Each point is reached from the start by the listed moves, each made once or not at all, plus a little noise. Is the number of moves made odd or even? Then give how often each move was made.

Moves:
(1): [30  8 22  1]
(2): [ 21  38 -12 -16]
(3): [-15  24  28  -7]
Start: [ 12  -9  16 -15]
Points:
[ 36  29   3 -32] => odd (0, 1, 0)
[ 47  65  56 -36] => odd (1, 1, 1)
[ 19  53  31 -38] => even (0, 1, 1)

Moves:
(1): [ 30  11   0   5  12   2 -19  -3   4  -7 -38 -21]
(2): [  2  40   5   4  -8  -6 -26   4  26  28  -6  12]
(3): [  7  -5  41 -18 -31 -13  21  14 -13   5 -17  12]
(4): [-10 -11   4  53  -6  11   4 -12   0   3   0   8]
(5): [-41  23  25  10  54   3   2 -19 -39  34  -9 -16]
(6): [-13  -2  -3 -10  -9  47  -1   1  -9 -15 -17   0]
(7): [ 19  18 -13   4   9  20  52  16   9  -8  10   6]
(8): [-12 -13 -16   7   7 -14 -17  81 -11  -1  -1  -9]
(9): [ -6 -20  28  -5  13  11   2  19  48  16  23   3]
Start: [ 34 -46  25   3  47 -19  18  -7  28  -9 -23   3]
Points:
[ 20 -29  16  69  41 -28 -16  64  41  19 -34  17] => odd (0, 1, 0, 1, 0, 0, 0, 1, 0)
[  -1    1   83   50   65   10  -19   59  -13   40 -112  -14] => odd (1, 1, 1, 1, 1, 1, 0, 1, 0)
[ 28  24  66   3  75  20  22  86  -3  27 -96 -17] => odd (1, 1, 1, 0, 1, 1, 1, 1, 0)
[-19 -39  28  20 105 -27   3  58 -29  26 -33 -24] => even (0, 0, 0, 0, 1, 0, 0, 1, 0)

Moves:
(1): [ 49  12 -16  -3  -9  -7  36  15   0  -4  -4  10  16 -14]
(2): [-22  41 -18  25   1 -17  24  11  38  32 -39  -1 -25   5]
(3): [ 16 -11  42  22  -6  -8  -1  -3  -8  11   0  -6 -14  -9]
(4): [-13   0 -17  26  -1  -6  16   5 -26 -13 -10  -8  -3 -12]
(5): [ 25 -22 -13  24  58   9 -13 -11  27   4   0 -18   6 -41]
(6): [ 16  38 -21   1  15  42  13  -5 -10  -4  42 -31 -21   6]
(7): [-10 -11  -2 -23  20  -1  35   9  -7  20   6   6 -16  -3]
(8): [ -8   8  35  16  15 -16  -1  43   6 -25   5  14  12  22]
(9): [ -8 -27  -2  17 -28   8  29 -30  29 -18  13  17   2  -2]
(10): [ 17 -25 -13  37 -14  -5 -20  25  -6  34  36   1   1  23]
(11): [-11  25  -3   7   6 -25 -13 -17  -7  12  37   5  15 -21]
(12): [ 15  -4  -2  17  16   0   1 -20 -30  -4 -13  65 -31   5]
(13): [  3   9  11  -2   7  19   6 -12 -16   7  -8   5  39   4]
(14): [ 11  -4 -10   9  10 -20  10 -34 -12 -25  -5 -27  12  48]
Start: [ 21  11  -2   6  21 -13  13 -33  55  58 -17   9  24   6]
Points:
[ 19  47  39  44  65 -34  10 -39   8  46   5  98  59  18] => even (0, 0, 0, 0, 0, 0, 0, 1, 0, 0, 1, 1, 1, 0)
[ 29  59   8  85  49 -82  34 -96  35  86 -37  45 -18  33] => odd (0, 1, 1, 0, 0, 0, 0, 0, 0, 0, 1, 1, 0, 1)
[ 28   4 -64 121  63 -30  21  -4  88 115 -28 -18   7 -20] => even (0, 1, 0, 1, 1, 0, 0, 0, 0, 1, 0, 0, 0, 0)

Moves:
(1): [ 28  11  -4  -4  11   6 -13   5 -17 -24   2   5   1   0  14 -19   7 -16
 -16 -16   0   8   1  -7  10   0   7]
(2): [  1  25   6   7 -14   3   6  -2   3   1   5   9   5   6   6   0 -12   8
   9   9   3   7  -2  -3  -8  -1  -6]
(3): [-16   4  26  11   7  -8   3   8   6   1  19   5 -14   2  -2  -7   0 -14
  -4  -8  -5  -9 -17  17   9  -2   9]
(4): [ -2  -4  -5  22   2  12   7   7  -5   4  -5   4   6   0  11   5   1   8
   2   0  -1   3 -11   2   4   3  10]
(5): [ -7   9   2 -12  16   2  -5   8  -3   0  -8   0   5  -4   3  13   5   9
  -8  -1 -12   8   0  -8   0  13  -9]
(6): [ -9  -6  15  -2  -5  37  -5  -3  -7 -11   9 -12  -1 -12 -25   1 -19  10
   1  12  -6   4 -19   3  -7  -2   8]
(7): [ -1   5   9 -18  11   3  33  -4   8 -16  14  -3  -4  -9  11  -1   2  24
   9  -1  13   3  -7   3   5 -12 -12]
(8): [ -1  -9  -8  -4   3  11  13  27   6   4   8  -1  12  13  -6 -10  -3 -11
  -6 -14   7   2   4  -7  -5  -9   4]
(9): [ 10   4   0  12   8   1   1   2  18   5  11 -10  -8  10  10   2  -2   2
 -11  11   9  10   3  10   1  13  11]
(10): [ 20  -2  13  -4  -6   8   7  -3   2  37   3   4  11  -9   1   4   1 -19
   1   6  -2  32 -14   8   4 -26  -3]
(11): [ -2 -10  -4  -1   6  -3 -10  -5  -2   3  18   5   5  -9 -10   6  -4   1
   1  -3  12   1  10 -13   2  12   4]
(12): [ -3 -12   3  -3 -21  22   6 -13  23  10   3  30   7  -1  -6  -3   0   0
  -6   0   2   4  -3   8  -1  19 -10]
(13): [ -6  -9  18   6   6  -5   0   0   8 -10   7 -14  23  20   5  -3  -1   3
  -3   7   6   5   0  -2   4  -1  -3]
(14): [ -8  11   7 -10  -7   3  -3   0 -12   8   3   5 -18  24 -12  16  26  12
   1  -8  18  17  -2  15  -6  -7  14]
(15): [ -5  -4  -3 -23   2  10 -28  17   3   6   1 -14  -1  14  35   5  -8 -12
  12  -1   2 -18  -5  -1  -4  18   3]
(16): [  6  -1   2  -7 -17   1  -5  18  -5 -18   7  11   8  -6   1  21  -5  -4
 -15   0 -16 -10   6   2   0  -7   1]
(17): [  6  14   3  -3   1   5  11   5  12 -10  11 -18  11 -20 -18  -6  33  -3
  13  19  24  -4   1  19  -9  -3 -16]
(18): [ -6   1  10   2  -9   0 -16  19   6   5   1  -8  -4 -12   2  -4   1  19
   4  -5 -19  -6  13   6  11   3   3]
(19): [ 14  -3  10  -7   4  -8   3   0   9  -7  -7   4   4   0  -8  10  -5  -2
  33  -8  -7   0   7   6 -14   6   5]
(20): [  8 -13  12 -10   1  -9  19   5 -18  -2   8  21 -11   3  17 -23  -1   0
   0  30 -12  -4   5  -4 -19   9   0]
(21): [ -6  -6  17  -4   9 -10   3  17  -3   4 -18  18   1 -25   3   5 -14   5
  -1  13  25  18  14  18  11  -5  -1]
(22): [ -3  -8  -4   1  -7 -11   4   2   1 -11  -4  -3  -1  -8  11   2   9 -13
   1   4   0  26  -2   0  -2   8   5]
(23): [-16  16   9   0  10  15  15 -16 -21   8  -8   2   1   0  15   9  -1 -21
   0 -15   1  -9  44  -3   0   6  -6]
(24): [ -2   1 -10   1   2  -8   7  -6  -6   2  17   4   2  -2  -3  -3  -7   3
  -3  -8   0  11  -4  21  -1   6 -14]
Start: [  3  -1 -24  -2 -17  15 -31 -17 -24  15 -11 -27 -18   6  -5   8  18  -1
  -2   5  -9   2  -9 -10   0  17  36]
Points:
[  9 -18  47 -27 -36  47  11  25  42  -1  40 -19  32 -13  35  34  46 -33
  44  22   8  35 -56  51  -5  18  29] => odd (0, 0, 1, 1, 0, 0, 1, 0, 0, 1, 0, 1, 1, 0, 1, 1, 1, 0, 1, 0, 0, 1, 0, 0)
[-45  14  41  -9 -14  50 -16  16 -84  24  -7  13 -31 -32  17  38   8  36
   6  40   0  66  42   4 -16  56  57] => odd (0, 1, 0, 1, 1, 1, 0, 0, 0, 0, 1, 0, 0, 1, 0, 0, 0, 1, 0, 1, 1, 1, 1, 0)
[ 37   3  14 -31  38  72   6  28 -33  25  31  -4  -4 -17 -17  39   5  28
   4  -8  52 121 -26  41   5  10  64] => odd (1, 0, 0, 1, 1, 1, 1, 1, 1, 1, 1, 0, 0, 1, 0, 0, 0, 0, 1, 0, 1, 0, 0, 1)
[-60 -15  49 -38  14  65   4  51 -67  32  58  -1 -45  -8  30   6 -11  26
  15  -2  30  16  15  49  -2  38  55] => odd (0, 0, 1, 1, 0, 1, 1, 1, 0, 0, 1, 0, 0, 1, 1, 0, 0, 1, 0, 1, 1, 0, 1, 1)
[ 22 -29  78 -31  11  26  11  83  -1 -69  72 -28   1 -46  -4 -19  18   1
   3  48  22  47   9  42  -5  27  60] => odd (1, 0, 1, 0, 0, 1, 1, 1, 1, 0, 1, 0, 1, 0, 0, 1, 1, 1, 1, 1, 1, 1, 0, 0)
[ 15 -36  62  -4  -8  56  -1  58 -17  53   9 -14  -3  18  -6  12   5  25
  20  50  10  86  -9  44 -18   2  81] => odd (0, 0, 0, 1, 0, 1, 0, 1, 1, 1, 0, 0, 1, 1, 0, 0, 0, 1, 1, 1, 1, 0, 0, 0)
[ -7 -19  48 -48 -23  29  -1  53  37  61  43   3 -32   3  29  24  20  -5
  29 -14  34  92 -21  97   5  32  50] => odd (0, 0, 1, 0, 0, 0, 1, 1, 1, 1, 0, 1, 0, 1, 1, 0, 0, 1, 1, 0, 1, 1, 0, 1)
[  9   1  67 -18 -67  34 -25  19 -33 -42  59  29 -16  20  -6  -4  10   6
   3  14 -43  57 -25  51 -28  51  52] => odd (1, 1, 1, 0, 0, 1, 0, 0, 0, 0, 0, 1, 1, 1, 0, 1, 0, 1, 1, 1, 0, 1, 0, 1)

Moves:
(1): [ 10   8   2 -26   7  19   0  19   5   9 -14 -12 -25  -1  10  -4 -39   6
   2  14  11   7  -5   7 -12  -9]
(2): [ 12   1  19  -4  24  -8 -12  11   2  11   6   6  -5   4  13   1 -24   8
  -6   3  -2  13 -14 -27   4  -2]
(3): [  5  -3   1   8 -24 -13   6   8   2 -12  16   5 -21 -14 -11 -39  -8  -8
  15  -4 -19   5 -12   2   4 -11]
(4): [ -4  -6  11   3   9   1 -13   7   2  -4   6 -11  15   0  -3  -2  -3  -5
 -16 -15   6  -1   6  23   4  10]
(5): [  5  27   1 -12   5 -17  -9  -7   6  -4  17 -18 -16  12  -3   0  -6   5
 -10   6 -11  -9 -12  -4   8   8]
(6): [ 11  -1  21  17  -7 -16   8   5   6  -5   1  -5 -21   9  23   3   9  -4
  38 -17 -21 -16   7   4 -26  29]
(7): [  7  -3  -2  11 -11   6 -10   9  -1  -6 -11  12  -8  -1  -6  11 -14  -5
 -19  -7  12  -9 -13  -8 -25   0]
(8): [-21   7  -6  10 -17 -18  -7  18 -14  14   9  -8  -8  -5   3  -1 -10   1
 -13   5  -3   8 -14 -12   1  -5]
(9): [  6  11 -13 -24  22  -7  21  10  12  14   5  -2  15   6  -3 -10  12  15
  -1   2   3 -10  -1   0 -14  12]
(10): [  3   6   6 -34 -12   9 -11  -3  -6   2   8  17 -21 -14   3  11   0  -1
  12  -8   7 -11 -31  17   6  26]
(11): [  7   4   7  -5 -11  -1  -6  -9  -3  10  18   8   8  18   2  10  -9  -2
  -6  -4  -2  -2  -7   1 -11   0]
(12): [  7  15   1  -5  15 -20  30   8  10  -6  20  11   5  -7  -3  -2  -7   8
   2 -12  27   1   5  17   5  -7]
(13): [ -4  14 -16  -2  24  22   5  29 -12 -23 -10  -4   4   0  -8   4  -8  -9
  14 -15   6 -22 -25  11  -4  13]
(14): [ -8  -6  -1 -13  14 -19  13   3  -3   2  -5  -4  -2  14 -32  -5  -6  -1
  -7 -11  20  10  -9  -7  -3   1]
(15): [-17 -24   2  -3  10  -6  16  -8 -13   1 -11   5  10  15   3  -5   2   8
  -8   2   9 -10   7 -12  11   5]
(16): [  8  -4  -1   7  -7  -2  13   5   5  -4  25  -8   6   1 -15   9   0   8
  10  -6  25 -20  10   6  15  14]
(17): [ -6  -3 -16   8  -7 -10  -1   0  -3 -14  31  10 -12  17   4  11  21 -25
  10   9  16 -13  -2  -4  -9  32]
(18): [-15 -35  -4  20   8  16 -13 -30  -4  14 -24   1  12 -20  10  -4  -9  -4
  36  10  28 -10 -21  -1  -4 -36]
(19): [ -4  11   8  -6   6  25  11  -6 -18  18  -3  -4   4 -30  -1   5 -17 -39
   5   6   0   2 -21 -13 -22   8]
(20): [-11   9  -7  -4   5  30  -4  -4  16 -11  25  -6 -11   0  -5  -8   3   6
   3  -5  -2  12 -12  23  -1   5]
(21): [ -8 -16  17 -27 -11  15   2   4   9 -10  -5  -4  -3  -5  21  14  38  -9
   2  -4  -2  13   6 -15   8  -2]
(22): [-10 -27 -13  18  -7  -3   8  -5   9  11  -7  -7   7   8  19  -9  -4  -4
   5  -7  -6   4  -2  16  11   9]
(23): [ -2  -3  11  20  -3  -4  14  17  -3  -1  14  19 -11  -1  -2  -8  55   4
  -5   9   6  -3 -16  14  14 -14]
(24): [  7   2   1   1   1 -12   1   6   7 -12  20  -9  -9  -5   5   7  -1   8
  -1  14   2  17 -13   8 -10   8]
Start: [ 22 -25  -8 -10   3  -8  21   6  12 -19 -20 -18   7  -1   8 -12  -1   8
  -7 -11   7  34   5  -2 -14   5]
Points:
[  -1    5    3 -121   67   75  105   73   13  -30    6    3  -27  -38
   23  -16   41   -2   20  -22   73   16  -87   45  -25   43] => even (1, 0, 0, 0, 0, 0, 0, 0, 1, 1, 0, 1, 1, 0, 1, 0, 0, 0, 1, 1, 1, 0, 1, 0)
[  28  -60   42  -84   29   23   48   62   -3  -11  -34  -16  -51   13
   59   34  -71  -36   26  -44   41   32 -115  -20  -91   91] => odd (1, 1, 0, 0, 0, 1, 1, 0, 0, 1, 1, 0, 1, 1, 1, 0, 0, 0, 1, 0, 1, 1, 0, 1)
[  10  -48  -33  -18  -13  -29   45   55   43  -53   78    5  -51    5
  -24  -52   54  -10   -6  -34   51   36 -103   83  -34   82] => odd (0, 0, 1, 1, 0, 0, 1, 0, 1, 1, 0, 0, 0, 1, 0, 0, 1, 0, 0, 1, 0, 1, 1, 1)
[ -36  -90   -2   -2  -34   31   23   10  -37  -10  -27    3  -23   -9
   81   38   -2  -86   68  -39   52  -32 -110  -21  -74   87] => even (0, 0, 0, 0, 0, 1, 1, 1, 0, 1, 1, 0, 1, 0, 1, 0, 1, 1, 1, 0, 1, 1, 0, 0)
[  8 -26 -13   1  11 -35  47  73  24  -2  66   9 -57  43  10 -14 -32   2
 -40 -18  85  65 -82  19 -38  16] => odd (1, 1, 0, 0, 0, 0, 1, 1, 0, 0, 1, 1, 0, 1, 0, 0, 1, 0, 0, 1, 0, 1, 1, 0)

Moves:
(1): [ 13  22   6 -15  17  -5   4  14 -23  -6  10   0 -17   0 -11 -12   6   2
   7  -4  -1  -8 -17  -3   1  -3]
(2): [ -9 -11 -22  12  10  -4  -8   5   1  -1  23  -3  -5 -23 -36  18 -19  23
   9   2  11 -18  25  11  15  -9]
(3): [  8   2  17   6  -3  20   7 -12  -3  19   6  -7  -1  -1  -5  -8   7  16
  11  -7   3   4  12   4   9  13]
(4): [ 11  -4   8  -6   4   2   6  -2  -9   9   4  -1  20   0 -15   1 -26 -13
 -13 -13   9 -20  21   2  -9  18]
(5): [ 10   6   0   1  13  -9   9   6  -8   7  17   2  14  -9  12 -12  11 -26
   5  20   0  19   1   7  -4 -10]
(6): [  3  28 -20   0  -9   1  -4  17  11 -12   5  23 -17 -10  19   3 -20 -14
  16  -2  20  -4   5  11   6  10]
(7): [  7 -14   0 -14 -28  -5  -2   3   6  -8   1 -18 -18   3  -4  -8 -46  -6
  15   6 -21  20   3  -5 -32 -14]
(8): [-20  -2   5  -3 -10  20 -24  -1  -5  -6 -13  14   5 -12   6  13  -1 -16
  -7 -19  -4  15   1   1 -14  33]
(9): [-10  16  11   0   1  12   2  17   4  -3  -4  16 -11  15  -5 -16  -2  -5
  -9  17   1   4  -2  -9  15   4]
(10): [ -1 -16  -7  -8  22  11   9  -7  10   6   5  20  -8  -9 -25  14 -22 -16
  13  11  15  11 -14 -10  26  47]
(11): [  3 -10  -4  21  -1 -10 -10   2  12 -11  -5 -11   0 -11   6  -2   6  -8
   1 -11  -8  15  -6  -8  -2  14]
(12): [  0 -20  -9 -11  -9  -1  11  -3  10 -10   3  -7   1   7 -13 -10  -2  11
 -18 -16   1   2  22  -8  15  -3]
(13): [  3  20  -9   9  -8   5  -3  19  15  -7  11  34   9  16 -12   0  -4   4
  -4  -4  15   3  12   1  -3  -6]
(14): [-10 -18   5 -10  31   5 -10  -2  27   5 -18 -29  -8  11 -20  -4  -2 -17
  25  -6  19 -13   8   2   1  21]
(15): [  9  21  -9  11  17   1   3 -20   5   4  21 -12  -9 -14   3 -13  -1 -11
  -5   2 -18   7  -5  -5   7 -18]
(16): [ -1 -15  -3 -14  -1   2  -8 -17  -8 -23  -3 -10  -6  -4  -4  16 -27  40
  -4  25 -15   1  27  -2 -22  -2]
(17): [-18   6   9   8  -5 -24   8  -7  -2  19  24  -9 -10  12  11  22  19   3
 -34  11  16  19  10   9  17 -11]
(18): [ -3   1 -15   6  -5  -8   0  10  -2  21  -5   3   6   6  24   8  -3  20
  -2   4  -8  10  14   6  -2 -10]
(19): [  5   9  -2   5  13  10  -5   1 -16  -2 -27   5 -15   3  -1   2   4 -10
   4  12   5   0   3 -15 -30  -5]
(20): [ -9 -24   3   6   2   0 -18   8   2  -4  -3  29   3  -1  25  -1   0 -13
 -19   6  24   9 -12   7   0   8]
(21): [ -3 -19   2  -6   3  -9  -3   2  21   1  -4   8  -8 -43  13  13 -19   0
   5  -7   9 -13   7 -17 -18   1]
(22): [ 30  -1  37  -5  10  18 -19  17  -9 -16 -29 -10  -6  17 -12   0  -6  14
 -22  -2  -9   8  34   1  24 -10]
(23): [  5   7   3  -4 -24   0 -31  -8  -9   7   0   0  23   2   3  -4  18 -10
   1  21  17   0 -24 -16  -6  11]
(24): [ -6  -4  11 -12  -4 -45 -13 -17 -12   5 -12  -2   1   9 -15   0  21  11
  -4   4  -3   0  25   7   0  -7]
Start: [  5 -27  11  -9  -4 -16   1  -6 -18 -37   0  28   2  10  -1 -16  10  22
  19 -16  20  27  -5 -18  -9   3]
Points:
[   1  -36   25    6   23  -20 -102  -50  -21  -42  -24   41   16   -1
   -4  -28   43  -17   24   26   55   88   35  -35  -71   59] => even (0, 0, 1, 0, 1, 0, 0, 1, 0, 0, 1, 0, 1, 1, 1, 1, 0, 0, 1, 1, 0, 0, 1, 1)
[-54 -84 -24 -23 -60 -88 -54  15   7 -32  17  66 -39 -45  30  46 -60  43
 -19 -26  64  66  96   2 -22   3] => even (0, 1, 0, 0, 0, 1, 1, 1, 0, 0, 0, 1, 0, 0, 0, 0, 1, 1, 0, 1, 1, 0, 0, 1)
[ 36   1  -9 -20  65 -35 -12 -13  -9 -20  40   9 -27  -5 -31 -27   0 -86
  25   8  92  51  -3 -54  13  74] => even (1, 0, 0, 1, 1, 1, 0, 0, 0, 1, 1, 1, 0, 1, 1, 0, 1, 0, 1, 0, 0, 0, 1, 0)
[ 23 -86  16 -46  48 -48 -47 -46 -18 -53   2 -47 -45 -73 -85 -18 -76  20
  52 -29   5  36 121 -47 -92  33] => odd (1, 1, 1, 1, 1, 0, 1, 1, 0, 0, 1, 1, 0, 1, 1, 1, 0, 0, 1, 0, 1, 0, 0, 1)
[ 39 -52  33 -17   1  45 -89  15 -45 -68 -50  86  -5  22 -21   2 -13  53
 -18   1  54  96  43 -60 -14  91] => odd (1, 0, 1, 0, 0, 0, 0, 1, 0, 1, 1, 1, 1, 0, 0, 1, 0, 1, 1, 1, 0, 1, 1, 0)
[ 23 -70  27  -4  10 -30 -42  20  -3 -76  23  33 -66 -48  -7  25 -47  97
 -29 -22  68  40 104 -15  36  12] => odd (1, 1, 1, 0, 0, 1, 0, 0, 0, 0, 1, 1, 0, 0, 0, 1, 1, 0, 0, 1, 1, 1, 0, 0)

Moves:
(1): [-12  22 -10  -4 -18   3 -12  -2   0  13 -16  -4 -10  -5  27 -18 -17  -9
  18  44  -1  -8  -5 -11 -10  -7]
(2): [-13  -4  21  -4   0   0   5   6  -3  -4  -7   5 -37  13 -15  -2   4   5
   1  -2 -19  13  14   7  11  -4]
(3): [-13   3  -1  11  19 -22   8  -1  -7  -6  -7  -3   8  -2  -5  11  24  16
  -9 -22  -3  -5   2   7  -1   6]
(4): [  8 -11   6   1   3  32 -13   3  -6  17  -3  -2 -15   3   0 -12  -7  15
  -2   7  -7   3  -3  14  -3 -14]
(5): [-15 -26  -5 -13   5 -19   3  -4   4 -14   7   5  19 -18 -17  11  14  12
 -23  -2 -34   4 -11   9  20  13]
(6): [  2  20 -11 -22 -22  25 -12   6   4   8  -7   9  18  14 -11  18  11  15
 -27  -3   2  -8  -4   6   0  15]
(7): [  5  -8  -6  -5  23  25 -31  -2  26   0   6  12  -3  10 -13 -13  13 -30
  -6  10   3   4  11  -4   3   7]
(8): [ 11  -1  -9   0  12 -10  14   2  20  -3   0   0   5  12  -9 -16  25  20
  -7   2  25   2  -1   2 -10  -8]
(9): [ -7   2 -30  -7   6 -12   0  -3  16   9 -14 -10  23 -12 -12  -2  11 -14
   0 -13  18  -2  -7  -8   3  10]
(10): [ -8  -4 -18   9 -24   7  -5   0 -11  22   7  -6   5  -6   0 -21  31   8
  -3  -9   6  -6  -1   8  -6 -10]
(11): [ -2  12   4  10  -2 -14  -5  -5  -5   4   5 -16   3   1   4   4   6  14
   7   1 -20 -19 -21 -13   2  -7]
(12): [  2  27  11 -11 -22  12  -6   6   1   0 -20  15  -1   4  -4  11  13   4
 -16   0  -5  -2 -10   6  18  -2]
(13): [ -5   5 -17  10  -8 -22 -19   0 -17  11   9 -11  22 -14   2 -16  -9   9
   8  -7 -14   6   7  11 -15   6]
(14): [ 31   4  -1  -9  -4 -14 -24 -56  13   0   3  -5  12   3  17  24 -21 -26
  17  14  -1 -20  -8  15 -20   6]
(15): [ -5 -14   1  15  -9   2 -10   7 -29   8  -6  -6  10   7   7 -24  -2   4
  -2  -4  -7  13   0 -16 -13  -2]
(16): [-19  30  11  10 -23   5 -15   0  -1   5  -9   5   7   2  -8  13  10   8
 -31 -22   6 -27  17  -5 -28 -16]
(17): [ 10 -15  -7  -9  16  -9   7  21   6   0 -10   5 -37  15  -9  -7  -9 -13
 -13  24  33  21  12 -15  13  -7]
(18): [-28   8  -5   5   7  -8   7   5 -12   3   0 -11  -4   8 -20 -13   1 -13
  -3  -9   5   2  -2   2  -2 -12]
(19): [ 35 -22   0  13 -48 -16 -13 -23 -17 -13   3  14  -1   5 -18  16 -19  26
  10  19  25   4   0  11 -65 -31]
(20): [ -7  23  12   6 -15  -1  -1 -25  -1   1 -10  21  17 -17   0   9  -5   9
  -9  -4  15 -15  14   4  -6  22]
(21): [ 17 -18  -9 -23  20 -31   3  -9  10 -23   7  15  21  -5  -3  15 -11  11
   9  -4 -14 -15  -6  13   3  24]
(22): [-12  -5  -5  13  17   0 -10 -21   3 -27  13 -18  -5  -6  -3 -22  -4   4
  -3  -4   8  -8   3   2 -15  10]
(23): [-20 -17   5  31   9 -12  -1   7 -14   5   2 -20  -2  12  12 -29   1  23
  14 -10  17  20 -12   2 -15  -3]
(24): [ 18 -10  13   7   4 -15  13  14   7  -8  -5  -5   4  -7   8   3   3   7
   2  11   6 -13  -3  11  -8   7]
Start: [ 17   0  -2  -4  14 -19   1   0 -41  -9  -6  -7  17 -22  11   1  -8 -44
 -26   8   8   5 -10 -13 -13 -11]
Points:
[ 49  10  -6  -9  55 -75 -66 -45 -31 -11 -13 -19  62 -20  -3  14   5 -36
 -17   8 -39 -55 -43  49 -36   8] => even (0, 0, 1, 1, 0, 0, 1, 0, 0, 0, 1, 1, 1, 1, 0, 0, 0, 1, 0, 0, 1, 0, 0, 1)
[-66  34 -15  44 -13 -66 -22  31 -78  23 -50 -42  39  10 -38 -79  49   1
 -64 -54  35  28  -3 -13 -65 -41] => odd (0, 1, 0, 0, 0, 0, 0, 1, 1, 0, 0, 1, 1, 0, 1, 1, 0, 1, 0, 0, 0, 0, 1, 0)
[-21  37 -37 -19  21 -53 -50 -65  -5  -6 -57 -18   9  16 -22 -42 -19 -11
 -63  30  96 -37   2  17 -93   7] => even (1, 1, 0, 1, 0, 1, 0, 1, 1, 0, 0, 0, 0, 1, 0, 1, 1, 1, 0, 1, 1, 1, 1, 0)
[-10  36 -28   4  49 -56 -60 -48  -8  22 -49  -2  15   1 -61 -23  30 -60
 -83 -12  72 -14  47  17 -68 -14] => even (0, 1, 1, 1, 0, 0, 1, 1, 1, 0, 0, 0, 1, 1, 0, 1, 1, 1, 0, 1, 0, 0, 0, 0)
[ -17   -6   -6   30  -37  -30  -97  -28  -67  -22  -37    2   14   -9
  -44  -61   38   37  -87   29  -14    2   14   20 -121  -52] => odd (1, 1, 1, 1, 1, 0, 1, 1, 0, 0, 0, 1, 1, 0, 1, 1, 0, 0, 1, 0, 0, 1, 0, 0)
